Rows are points. Each copy is the shape, with its points in the same order, stretched, turned, moved and blurred by noise. Say if it was mirrored as well.

Shape (9 x 3):
[[ 1.96  2.27 -0.38]
 [-2.95 -0.02 -0.54]
 [ 0.54  1.46 -1.28]
 [-0.38 -0.98  1.40]
 [-1.45 -1.25 -0.45]
 [ 0.27  0.57 -3.36]
 [ 1.20 -0.60  0.23]
 [ 2.19  1.33 -1.06]
 [ 0.85  2.51  0.12]]
Copy 1:
[[ 1.52 -2.83  1.87]
 [-2.36 -0.36 -1.49]
 [ 0.79 -2.53  0.19]
 [ 0.01  1.17  0.33]
 [-0.56  0.42 -1.63]
 [ 1.08 -2.84 -2.02]
 [ 1.48 -0.14  0.26]
 [ 2.19 -2.48  0.74]
 [ 0.49 -2.58  1.94]]
Copy 1 is: mirrored
Copy 2 (9 x 3):
[[ 2.17  2.29  0.23]
 [-2.74  1.32 -0.90]
 [ 0.98  1.80 -1.33]
 [-1.01 -0.67  1.02]
 [-1.55 -0.61 -0.90]
 [ 0.90  1.28 -3.60]
 [ 0.87 -0.25  0.21]
 [ 2.41  1.16 -0.92]
 [ 0.93  2.47  0.53]]
Copy 2 is: only turned

Shape:
[[-2.91  1.99  2.07  0.35 -2.03 -1.91]
 [ 0.44  2.01 -1.02 -1.83 -0.24  2.06]
 [-3.19 -1.84 -2.20  1.69  2.42 -1.03]
 [ 0.39  0.16 -0.70 -1.36  0.35  1.04]
 [-0.16  0.33  0.66  0.84 -2.08  1.81]
 [ 0.81  0.50 -0.62  1.67 -0.11 -0.24]
 [-0.05  1.53 -1.16  1.21 -0.90  1.04]
 [ 1.08  1.22  0.52  1.89  0.51 -1.79]
 [-2.99 -0.40 -1.87  1.85  3.02  1.61]
 [ 1.14 -1.01  2.55 -1.97  0.93  0.44]
 [ 1.57  0.77  0.91  0.61 -0.10  0.85]]
Copy 1 (11 x 6):
[[-2.22  2.65  3.84 -1.70 -1.79 -0.68]
 [-0.35  0.94 -1.64 -1.00  0.99  2.68]
 [-3.43 -1.83  0.43  1.42  1.87 -3.54]
 [ 0.23 -0.44 -1.45 -0.12  0.79  0.93]
 [-0.38  0.45  1.35  1.16 -0.62  2.65]
 [ 0.01  1.34 -0.01  1.96  0.39 -0.23]
 [-1.40  1.86 -0.07  1.55  0.70  1.70]
 [ 0.89  2.48  1.27  1.33  0.90 -1.55]
 [-3.61 -1.62  0.28  1.30  3.83 -1.16]
 [ 3.30 -1.56  1.19 -1.32  0.23 -0.04]
 [ 1.72  1.22  0.44  0.95  0.89  1.30]]
Copy 1 is: only turned
Copy 2, 11 rows:
[[-1.81  2.14  2.67  0.63 -1.63  0.35]
 [ 0.12 -0.77  0.17 -1.64  0.42  3.11]
 [-3.27 -1.16 -1.29  0.08  1.59 -2.09]
 [ 0.19 -1.58  0.30 -1.22  0.40  0.90]
 [ 0.29 -0.47  0.95  2.29 -0.64  1.94]
 [ 0.75  0.28 -0.66  1.00  0.60  0.00]
 [-0.33  0.30 -0.89  1.08  0.18  1.65]
 [ 1.31  1.99  0.38  0.24  1.29 -1.33]
 [-3.73 -1.03 -1.39  0.58  3.43  0.91]
 [ 1.85 -1.57  3.54 -0.61  1.21 -0.51]
 [ 1.51  0.05  1.12  0.99  1.18  1.05]]
Copy 2 is: only turned
